Each row is a point. Each copy is the shape, with its points in the same order, turned, moved and blurred by noise. Is it also mirrored, or only turned?
In the rows, 128 means zero.

Shape:
[[126 143 163]
 [140 167 104]
 [145 133 133]
 [129 128 138]
 [168  96  71]
 [104  97 136]]
Copy 1 (6 x 3):
[[ 94 120 155]
 [101 163 107]
 [119 144 146]
 [118 127 143]
 [184 175 122]
 [144  95 142]]
Copy 1 is: only turned
Copy 2:
[[ 89 126 120]
 [124 172 146]
 [127 133 127]
 [111 124 141]
 [193 131 155]
 [112  92 164]]
Copy 2 is: mirrored
Copy 3 (6 x 3):
[[161 130 109]
 [101 139  91]
 [129 100  96]
 [143 109 116]
 [ 64  72 116]
 [147 106 157]]
Copy 3 is: only turned
Copy 4, 6 rows:
[[105 153 151]
 [158 126 161]
 [130 135 141]
 [118 131 137]
 [172  86  97]
 [ 87 100 123]]
Copy 4 is: mirrored

Shape (7 x 4):
[[136  96 148 143]
 [106 184 156 114]
 [149 115 139 114]
 [136 112 109 106]
 [138 212 139 124]
 [136  84 111 144]
 [119 133 123 136]]
Copy 1:
[[ 84 128  94 122]
 [159  95 133 156]
 [ 87 127 121 147]
 [ 87 136 147 130]
 [176 125 137 183]
 [ 76 156 112 105]
 [118 133 126 121]]
Copy 1 is: mirrored
Copy 2, 7 rows:
[[104 131 114 137]
 [195 131 120 109]
 [128 161 115 144]
 [132 144 138 172]
 [197 150 152  88]
 [ 92 126 139 159]
 [138 125 141 137]]
Copy 2 is: mirrored

Shape, 12 rows:
[[175 141 135 127 135 122]
 [194 110 103 136 111 106]
 [121 164 128 121  96  50]
 [111 114 134 119 114 158]
 [167 105 143 113 100 159]
 [138 112 139 132 107 134]
 [155 105 136 114 135 118]
 [146 125 139 125 159 116]
 [135 104  52 129 106 108]
 [125 143 143 121  96 143]
 [113 136 143 172 120 124]
 [115 165 123 119 210 114]]
Copy 1 (12 x 6):
[[135 127  67 152 128 124]
 [182 132  65 122 100 113]
 [ 84 138  78  68  91 118]
 [139 139 149 133 142 132]
 [172 137 103 132 165 126]
 [153 130 117 119 133 138]
 [147 161  90 137 131 135]
 [127 152  89 158 116 133]
 [175 142 128 104  67  91]
 [124 113 121 112 149 126]
 [119 107 128 125 113 169]
 [ 74 158 107 195  92 121]]
Copy 1 is: only turned
Copy 2, 12 rows:
[[ 99 120 162 139 131  91]
 [ 99  97 165 133 186 115]
 [ 65 116 114 139 119 170]
 [162 153 144 117 134 125]
 [133 144 179  97 161  99]
 [122 145 143 117 154 115]
 [127 108 142 113 140 106]
 [126 112 139 134 117  97]
 [144  95 144 142 181 177]
 [124 175 155 120 129 132]
 [119 161 104 155 144 111]
 [145  89 124 180  68  95]]
Copy 2 is: only turned
Copy 3, 12 rows:
[[120 145  93 111 108 130]
 [108 117  96 119  69 159]
 [177 123 138  86 131 191]
 [ 95 110 135 134 155 123]
 [ 75 110  86 127 132 135]
 [109 108 113 136 134 141]
 [119 104 105 110 112 118]
 [139 128 113 115 113 106]
 [ 96 102 173 121  75 164]
 [105 128 122 125 161 151]
 [144 134 131 162 141 143]
 [163 168 157  97 119  73]]
Copy 3 is: only turned
Copy 4 (12 x 6):
[[166 145 102 132 114 111]
 [182 135 114 120 153  78]
 [105 130 155 115  87  63]
 [131 108 127 127 138 161]
 [186 110 121 114 136 147]
 [146 117 121 107 135 134]
 [160 152 132 121 136 128]
 [141 166 112 132 123 129]
 [129 113 140 149 190  78]
 [136  96 122 121 108 138]
 [102 123  92  98 124 125]
 [ 98 193  98 181 107 134]]
Copy 4 is: mirrored
